Rows are points. Examples show where two turns around zero, p and q, send a point. Write where each new point lands after one turn and then the other. Backwards means that the second turn is done in reverse. Each puzzle has new turns, and all numbers are rounded.

Turn p:
[-43 -35  -1] => [-28 -48   4]
[ 76  31 -18] => [ 40  64 -37]
[-13  14   8] => [-6  4 19]
[ 19 -24  25] => [ 34 -20  -5]
[-43   9   2] => [-31 -11  29]
[  3   5 -17] => [-10  11 -11]
Turn q:
[  8 -11 -21] => [ 21 -14   1]
[25 61 14] => [ 5 65 17]
[-17  11  -2] => [ -4   8 -18]
[-16 -61   9] => [-22 -60  -1]
Where do these land?
p, then q: [  9 -26  26] => [  8 -23  29]
p, then q: [ 44  -1 -16] => [43 18  3]
p, then q: [-63 -29  26] => [-50 -54   1]
q, then p: [ -4  22 -32] => [  7  32 -22]
p, then q: [14 34 -5] => [ 0 37 -2]

Turn p:
[15 -5 32 -2 22 -9] => [  4   9  -4 -34   4  23]
[16 -7  2  8 -7 18] => [ -2   1 -12  -8 -21  -9]
[-76  -2  11   2 -24  11] => [-49 -51  24  15  27 -14]
[ 22  17  18  22 -37 -11] => [ 11   9  28 -26 -17 -33]
[  5 -15 -18  13 -17 -13] => [  1  14  -7   7   8 -29]
[ 13   8 -34 -13  67   4] => [ 41   1 -37  26   8  47]
[  5   3 -10 -31  -4   0] => [-7 18  8 20 -8 15]
Turn q:
[-19  11  12  -1  -4 -17] => [ 4 30  2  2 -4  1]
[ 11 -10  -6 -14 -24   3] => [  1  -7 -22 -13  14 -11]
[  9  21 -18  -5 -35   1] => [-16   7 -12   0  31 -26]
[-38 -29   3 -41  60  16] => [ 20  -8  37 -47 -16  59]
[-23 -19  28  46  16 -19] => [ -3  17  -3  23 -58  13]
[  8 -26  22  24   2   1] => [  6 -12 -21  16 -30   8]
[ 24  18 -42  17 -11   1] => [-26 -20  12   8  15 -40]
[-11  11  12  17  10  19] => [-13   2   7  20  -3  22]
[ 39  22 -10 -44 -14  -5] => [ 29 -10   0  -9  51 -26]
Where do these land?
p, then q backwards: [ 23 -21  40 -44  -5  19] => [-65 -19  -4  14   1  11]
q, then p: [-10  44 -39  24 -19 -13] => [  9 -24  32 -15  51   9]
p, then q backwards: [22 12 -3 17 17  9] => [  9 -24  17 -11   5 -13]
q, then p: [-23  25   1  47  -2 -20] => [  9 -32  39 -12  13 -29]
p, then q: [  1 -28  11 -37  16 -15] => [-25   5  29   5  21  28]
q, then p backwards: [  4 -10 -16  21 -17  -3] => [ -4 -18  -2   9 -18  19]
q, then p: [-17 -21   5 -27  10  23] => [-21  -1 -13  16 -28  22]
